Every row gives one point. The window is the flat piece filled in between its corners: a triangle in 3 columns, a solid with four corners in 4, and so on. A path goes straight from each point to the next, and from the last back to the first. After which points does the path pass through the window?

Window (3 x 3):
[[-43   8  -1]
 [  1  22  -2]
 [ 36 -21  15]]
Path:
(1): [-47   0 -29]
(2): [-26  13  27]
(3): [14 41 27]
(4): [-34  -8 -24]
(5): [  2  -6 -10]
(6): [ -4 -21  32]
(7): [-44  12  13]
(8): [-17   2 -25]
(9): [ -3 -28  -2]
(10): [31  5 32]
(11): [ 36 -11  30]
(12): [ 28 -25   2]
(13): [ 36   0 -16]
(14): [14  5 17]
(15): [-3 60 23]
(16): [ 10 -14  -9]
Through the window after points: 1, 3, 7, 11, 15

Window (4 x 4):
[[-21   8  11 -24]
 [-42 -10 -18  -5]
 [ 58 -13 -12  31]
 [ 22 -16   7 -40]]
Path:
(1): [ 43   6 -13 -40]
(2): [-56 -41  14  -4]
(3): [ 21 -26  36 -10]
(4): [ 10   6 -28 -10]
(5): [  1  41 -13 -31]
(6): [ 20 -34  14 -34]
(7): [-40  -5  21 -11]
(8): [  4   4 -20 -60]
Through the window after points: 1, 3, 5

Window (6 x 6):
[[-27   6  -9  22 -16  -8]
 [-13  -2 -25  19   0  -3]
 [  6  19   4  16   1  23]
 [  4   4  13   5 -11 -31]
 [ -9  -1 -21 -19 -19 -17]
 [ 12   3  38 -31  16  -3]]
Path:
(1): [-39  23  -3 -60   6  -2]
(2): [  7 -11 -19  15 -26 -20]
(3): [-15  -6  -7   4 -22 -12]
(4): [-18  14 -16   3  -6 -10]
(5): [-12  12 -12  -6  -4  -9]
(6): [  4 -21  -2 -10 -31 -17]
(7): [  6 -24  15  -8  -5   8]
(8): [ -1  24  11 -25   7 -22]
(9): [ -7  10 -16  13   1  -8]
(10): [-27 -14 -16  21 -15   1]
(11): [ 3 -3 -9 25 -5  9]
(12): [-22  35  16   3   9  -9]
(13): [  0   9  -5  -5   4 -29]
(14): [ -8  -6  -1 -12 -25   3]
(15): [  1 -12  -7  32 -41  -3]
(16): [-20   9 -23   6  -7 -17]
Through the window after points: 1, 3, 5, 7, 9, 13

Window (8 x 8):
[[-20 -44  10   5 -13 -14  13   4]
 [-13  53 -18 -21  -9 -34   6 -38]
 [-10  24 -42   4  13  -6  13 -18]
 [ 27 -39  29   4   5  -1  19 -10]
 [ 19  -7  13  16  -9 -12  21  24]
 [ 16 -33  18   7  17  -4 -26  37]
 [ 27  38 -28 -21 -22  23 -21   9]
 [-34  51  -7 -35   7  -3  18 -10]]
Path:
(1): [  8  24   4  18  -9  -7 -10 -25]
(2): [-12  30  10  12  -3   1   0   3]
(3): [  8  -2 -11 -27   6 -11   4   6]
(4): [  2  32 -60 -45  -7 -18  24   2]
(5): [ -2   5  16  17 -13   9 -21   4]
(6): [  2 -13  24  16   2   0  -5  10]
(7): [ 20 -37 -35 -30  19  -2   3  37]
(8): [ 15 -16 -11 -16  28 -20 -10  50]
(9): [ -3  -2  41  16 -30   8  12 -31]
(10): [ -3   5  39  -1   0  12   5 -25]
(11): [  0  11 -33 -17 -14 -33   3   9]
(12): [ 10  10 -36 -40  -8 -23  -1  15]
(13): [  1   3   4  10 -15  16  -3  -5]
(14): [-41  48   4 -10  14   9  10 -29]
(15): [ 10  11 -22 -26  -4 -15  15  10]
(16): [  9  20 -33 -25  -6  -6   4   1]
Through the window after points: 2, 12, 14

Window (9 x 9):
[[-51  -5   1 -16  26  40  35  12  54]
 [ -1 -45   9  33  17 -10 -28 -18  -4]
 [  7   5   6 -19  11  24 -16  -2 -36]
 [-41 -23  14  60  28  -3 -32  -6  -4]
 [-23 -15  -1 -19   3   7  -3 -47 -17]
 [-32 -11  -9  38  22  -8  34 -29  29]
 [  8   0  21 -29 -56 -17  -1 -26 -14]
 [-23 -54  22  26 -34 -13  12  11 -34]
 [-12  -6 -15  23 -13  19  -1 -45  14]]
Path:
(1): [ -5 -16 -28   7  -7 -15  -9 -13  14]
(2): [-27   2  15  11  14  24  11 -39   7]
(3): [-15 -36  34  16  19   5  -8 -12 -12]
(4): [-33   0 -46  17 -26 -17  14   0  20]
(5): [-44 -30 -19  -7   1 -12 -32  -6   2]
(6): [ -9 -13  19  28   3   6  33 -37  -7]
(7): [ 14   3  38  -8  20  18  26 -26   6]
(8): [-25 -11  -5  -8 -28   2  -1 -18   7]
(9): [-37 -30 -25  19   5 -45 -14 -12  33]
(10): [ -3 -10  14  17   8  35   4 -25 -13]
(11): [  1  -1  39 -16  14  24  16 -20 -13]
(12): [-19 -13  -9   6 -12   4  -8  -2 -21]
Through the window after points: 5, 7, 9

Window (11 x 11):
[[ -7 -30 -44  -2  17  19 -12   2  54  22   3]
 [ 33   7 -33  12  11  -3 -11  -3 -54  -4 -25]
 [-25 -12  -2 -17  58   5  -9  -9 -26 -10  -6]
 [-22  33 -12 -12 -47  -4 -26   7 -21   0  38]
 [-41   4 -20  16 -20 -22   8   7  51  -4 -15]
 [ 14  -4  -2 -33 -51  21  21 -19  14  -6  28]
 [-33 -17 -40  -9 -12 -47 -27 -11 -23  13 -13]
 [ 29 -34  -6 -12 -28  -3  52  35   0 -28   7]
 [ 25 -37  26  -9  32  21  -3  31  54 -30 -34]
 [  7  31  33  17   7 -24 -29   4  60  -4  25]
 [ -3  -8  17  -6  22  29 -29 -12 -17  44   7]]
Path:
(1): [ -4 -23  -3  25   3 -11 -26   1  -5 -18   1]
(2): [ -9  -9 -30 -46  15   1  14  -2  34  39 -24]
(3): [  6   1   1 -26  -1  -6   8   9   6  21  -7]
(4): [  9 -12 -17  10 -12   6  -9   3  15 -13   6]
(5): [ 13 -23 -18  18  -2  14  -1   0 -13 -13  11]
(6): [ -9  26   3 -31  13 -16 -21  10   7   6 -29]
(7): [ 12  40   4 -23  27 -12  12  -3  52  16  -3]
(8): [ -6 -40   5  11 -25  15 -21   7  -2 -15   6]
Through the window after points: 5, 7

Window (12 x 12):
[[ 60  19  15  21   8  -3   9  16  25 -17   6   2]
 [-47  21   0   8 -38  -5  -6  13  -8  28  23   5]
 [ 36  23  21   8 -21 -35   5 -18  29 -16 -22 -25]
 [-36  -8   5  22  12  -4  16 -14   4 -15   2  -9]
 [-38  -8 -32   4 -25 -18  44  -9 -14  29  21  20]
 [-40  13  -7 -28 -13   9  24   0   1  45  26 -26]
 [ -1  -8  25  -3  -7  13   5 -41 -12   1  -6  22]
 [ 32  30  15 -11  23 -32  -5   4  -9 -17 -23   2]
 [ 36   4   5 -12 -18  -4   4   9   2 -51 -12 -12]
 [ 39  23  21  17  -6   4  23  14   4 -20 -53  -9]
 [ 57  21 -10  17   4  -1 -28 -17  -3 -17 -36 -31]
 [-42 -33  -6 -13 -21 -13   2  20   8  51   9  -3]]
Path:
(1): [ 13 -18  33  14  -8 -19 -11  24 -13   6 -11 -17]
(2): [ 36  40 -24  -5   2  10  27 -13  38 -16  11   8]
(3): [ 18 -15 -23 -41  26  -9  -7  -7  13 -25 -31  60]
(4): [  8  11  14  22 -17  -9   9   1  -2  -5  -1 -18]
(5): [ 32   5  21  14  -6  -4  20   6  -7  -3  -8 -11]
(6): [ 17  27  -4   6   3   0  -1   9  38 -18 -27  11]
(7): [-15   7 -12   4 -20  -5  18   5  10   6 -10  16]
(8): [ 30 -10   3  25  -1 -34  28 -23 -37   7  24 -16]
Through the window after points: 1, 5

Window (14 x 14):
[[ 14 -12   9  22  -5 -24  38  19  18  22 -18 -16  28  20]
 [-43  -3  29   2  -7   7  16  -5 -19 -12   5 -18  28   5]
 [ 11 -34  23 -25 -36  42  17  17  -1 -11 -18  18 -35 -26]
 [  9   3   2  12  45  21  11 -15   7  11   7 -28   2   3]
 [  4  35  10  28 -10   1  22   5  35  52  19 -22  19 -10]
 [ 12  46 -26   5  42 -53  26  33 -35  18  -4   4 -14 -14]
 [-25 -25  22  22  17 -20 -55  -3 -12   5  18  19 -22  41]
 [ 32   5  11  31  40 -27  13   0  -5  -3  13  -8  24 -20]
 [-15  14  22 -33   0  14 -28  -5   7   4 -18 -23  19 -15]
 [-16  13   8  28  -4 -28  33  -1  47  15 -17   6  17  -4]
 [ 23 -13  12  12   3  21  31   8  -7   0   4  37  27  10]
 [-46 -24  27  -5  22  24  12 -17 -25  25  -3 -17  36 -26]
 [-14  15 -32   4   1 -35  14   4   9   9  13 -11  40 -16]
 [ 35 -26  20  20  17  -2  40 -60 -35  10  -1  23 -16  -7]]
Path:
(1): [ 24   1   1  26  15   8  12  -5 -26  22 -27  -1  12 -21]
(2): [-17   2  24 -10   3 -24  14   7  32  -1  56  -2   6  24]
(3): [  2 -16  19 -24  14 -34  55 -15   6 -14  12  10  19 -16]
(4): [ 11   3   4  50   7  11  -2   7 -10  28  -5   1   3  13]
(5): [-13  -5 -20  32  -3 -14   2   0 -24 -10 -16   8  -6  -5]
(6): [ 37  11  49 -18  26   2  27   5  43  38  31  -5  26  19]
(7): [  9 -24  15  -5   3 -39  50  -3  -7   5  33   8  -1  22]
(8): [ -4  14  -1  23   3  16 -10   4  11  19 -27 -14  23 -20]
(9): [-20 -27 -40  33  21   0  -4   4 -17  19 -39 -29   2 -27]
(10): [ 22  49  33 -19  14 -33  38  18 -14   3  30  29  -2   8]
(11): [-26  -1  31  -6   7  -8  22   9   3  14  20  -1  14   5]
(12): [  7   2  -1  29  -4   2  17  -6   4  19 -18 -21  27  -6]
(13): [ -8  20  -3  34   1   3  -1  -4  -8  -7 -19   0  21   7]
(14): [-17 -45  29 -37   7 -14  27  -4  10  42  21  -3  -7 -12]
(15): [-31  -3  18 -23  20 -11  16  18  -8  18  26  12   8  18]
(16): [ 16   8  -9  49  12 -25 -17 -14  -9   5 -22  -8  -4 -15]
Through the window after points: 7, 9, 11, 15
